Every row gives one point. A path goes straight from each point to the next, and from the last back to the first. The post is the endless flat space through its rows: a point in 2 columns, a line in 3, a plane in 4, and so on, so that a path can go around it. Count how often the path circles the post. Going back the other way cancels.

Post (2 x 3):
[[ 10 -21  -6]
 [-31  20  19]]
Path:
[[-40  -1   8]
 [-31  20   7]
 [-32  -8  28]
 [ 18 -34   7]
 [ 13 -13   2]
 [  2  10 -17]
 [-19  16  28]
 [-49  27  48]
 [-15 -25   3]
 [ -4 -18 -25]
 [ 23 -49 -16]
 [-24  -2  53]
 [  8   5  10]
 [ 44 -30 -56]
 [-44  60  17]
 [-26  14  30]
 [-16  25  22]
 [-31  53 -10]
 [-56  41   2]
 [ 13 -49   4]
 [ 20 -36   2]
 [-30  29  22]
 [-22  47 -21]
 [-45  30  -5]
 [ 12 -42   1]
 [  9 -50  25]]
Times around: 2

Post, 8 rows:
[[ 16   0 -19   2  10   8   1  15  22]
 [ -8 -31 -23  -7   0  -7   4 -19   2]
 [  6 -21  17 -17 -11 -13  17  10  18]
 [-13   7   9   7   9 -11   9   5 -12]
 [ 13   6 -16  -4  -8  -5  -6 -13  -4]
 [-20  10   9  24  -4  15 -14 -18  -8]
 [  3   8   7  -3 -16  18  16 -30   3]
 [ 17   5  31 -20  -7   1   8 -23   2]]
Path:
[[  2   6 -13 -14  -8  17  31   6  30]
 [-10  -8  18 -23  24   5  43  14   0]
 [ 13  -7 -12 -13  -2  10  21   0   5]
 [ -5  13 -11  22  21 -23  -6  20 -20]
 [ 23   7  -4 -15  16  -7  60  -5  16]
 [ 35   7 -25   1   6 -11  -1 -14   1]
 [ 31  21   3  -9 -17  11   6 -17  -8]
 [ -1 -10 -14  -3 -20  24   4 -21  -2]
 [  9 -13  -7   4  -6  20  21 -17  11]
 [ 12  -1   0  13 -13   8   9 -44   8]
 [ -8 -27  -8  -3  -6 -19  24   3  27]
 [ -9  -1 -21 -15 -23   2   2  -8   5]
 [-39 -31  -7  -2 -23   9  11   2  -1]
 [ -2  -9   9   1 -25  14  12  -7   9]
 [ 23  17  24  -2 -14  -1  13   4   9]
 [ 23 -11   6 -11  -5   1 -10 -30  25]
 [  7 -23   3  -2  14  10   6 -47  16]
 [-39 -26 -22  24   7  -6  -4 -20 -21]
 [ -7 -31  -1   3 -21  10 -25 -41 -18]
 [ -9 -12   7 -16   4  -1  11  -7 -11]
 [ -2  -7 -13   6  24  15  13  -9  -5]
 [ -4   1 -17  32  11 -24 -12  -1 -18]
 [  5   4  -8   4 -32   0   9  -3  26]
 [ 13   3  18 -16 -10  -8  -1   4  11]
 [  4   9  12 -16  -7   1  26  13   6]
 [ -9  19   0   4 -19  12  21 -10 -21]
 [ 20  18 -27  10  -2   0  -7  -8  -7]
 [ 11 -21 -22  14  25   2  15  15  23]
 [ 37  12   0  -8 -27   8  17  -5   0]
 [-15   7  -3  16 -12  20 -10  -5  -6]
 [-18  19 -26  15  -5   9 -29 -11  -8]
 [ -7  19 -11   4   4  -3  11 -19   1]]
Times around: 2
